Rows are points. The last column is the point's height on a tilted bowl or saddle (a function of degree 2), plus a little noise. Along how many of its main directions does it bend up, bend down or stay straight?

Points (11 x 3):
0:   2.6  -5.7  -1.0
1:  -1.6  -0.3   1.2
2:   1.9   0.3   1.6
3:   0.8  -0.5   1.7
4:  -4.1   0.9  -0.3
5:  -2.3   4.5  -0.6
6:  -9.1  -7.1 -12.9
7:   5.9   1.1  -0.7
8:   4.4   2.5  -0.3
9:  -3.1  -0.2   0.4
10:   6.9  -4.3  -1.9
Directions: 0 up, 2 down, 0 straight

Points (10 x 3):
0:  2.0  4.7 -2.2
1:  5.5  5.1 -5.6
2: -5.3  5.0 -6.6
3: -1.0  5.8 -2.2
4: -2.0  1.6 -3.7
5: -1.7  3.2 -3.1
6:  3.8  4.1 -3.4
7:  1.1  6.3 -2.0
8: -1.7 -3.0 -4.8
9:  0.2 -7.4 -4.1
Directions: 0 up, 1 down, 1 straight

Points (18 x 4):
0:  -5.6   3.1   2.9  -3.8
1:   9.2  -4.7   6.7 -11.4
2:   3.5   1.1   2.3  -1.3
3:  -5.9   3.0   1.1  -3.4
4:  -5.8  -0.2  -6.5  -5.2
5:  -1.6   0.2   1.9  -0.7
6:  -2.0   0.0  -0.3  -0.1
7:   1.4   4.9   4.6  -3.5
8:  -1.5  -1.8  -5.2  -1.1
9:   5.3   0.7  -2.1  -1.0
10:   1.0  -1.0  -1.2   0.6
11:   4.9  -0.3  -0.3  -0.7
12:  -4.4   1.0  -7.7  -5.2
13:  -2.6  -1.2   2.1  -1.3
14:  -7.3   1.0  -0.7  -4.3
15:   6.9  -1.3  -5.7  -3.0
16:  -5.9  -3.2   2.9  -5.1
17:   4.6  -5.9  -7.5  -3.5
Directions: 0 up, 3 down, 0 straight

Points (22 x 5):
0: -5.6  8.1 -9.6  4.0  8.5
1: -0.5  2.6  0.9  2.9 -2.3
2: -9.3  5.2 -5.8 -2.3 -4.8
3:  7.8  1.8  1.6 -2.4 -2.2
4: -2.6  2.1  0.9  5.0 -2.6
5:  3.1 -3.6 -1.4  5.5 -0.3
6: -1.3 -3.4  2.4 -1.0 -3.0
7:  4.9  8.3  3.2  1.5  4.6
8: -1.4  1.4  0.0 -2.3 -3.9
9:  6.3 -0.8 -1.0 -2.4 -4.3
10:  5.3  2.5 -1.7  6.1  1.9
11:  4.8  5.4 -0.4 -0.9 -0.3
12: -7.5  5.1  3.2 -1.5 -9.9
13: -3.5 -0.8  1.3 -0.4 -5.5
14: -2.4 -4.5 -6.5 -1.7 -1.4
15: -2.5  0.8 -5.5 -2.7 -2.4
16: -0.9  3.3 -0.2 -4.2 -2.8
17:  1.0 -1.3 -0.6  3.8 -2.0
18: -1.3  4.3 -2.5  6.8  2.4
19: -3.1 -1.2  2.3 -2.2 -4.9
20:  4.3 -9.3  0.7 -4.6  1.8
21: -3.2  3.9 -3.5 -7.9  0.0
Directions: 3 up, 1 down, 0 straight

Points (22 x 5):
0:  2.7  4.4 -8.1 -2.0 -1.1
1: -1.0 -5.9 -0.9 -7.2  3.3
2:  2.9 -2.2 -0.6  3.4 -1.5
3: -7.9  5.4  3.9 -0.7 -8.4
4:  5.0 -2.1 -1.7  2.8 -3.7
5:  3.2  1.3 -5.5 -6.0  2.3
6: -4.3 -1.4 -1.3 -1.3 -2.3
7:  5.7 -5.0 -1.1 -3.6 -1.5
8: -6.3  4.9  0.8 -2.8 -6.1
9: -2.8  6.4  1.5 -0.8 -4.0
10:  4.6  0.2 -1.8 -6.1  0.8
11: -3.4  2.6  2.8  1.3 -1.1
12: -5.8  5.5 -0.5  0.5 -2.2
13: -3.3  2.2 -2.5  3.5  2.2
14: -5.8  5.0 -5.3  1.4  0.8
15: -2.5 -0.9  2.7 -4.8 -2.3
16: -1.8  5.7  2.0 -3.1 -5.5
17: -0.9 -0.8  7.4  8.6 10.3
18: -4.0 -7.2 -5.2  9.8 -5.2
19:  3.2  4.5 -2.8 -2.1 -3.0
20: -1.2 -0.9 -0.7  0.6 -0.7
21: -0.1  7.4  0.0  1.0 -2.2
Directions: 1 up, 2 down, 1 straight
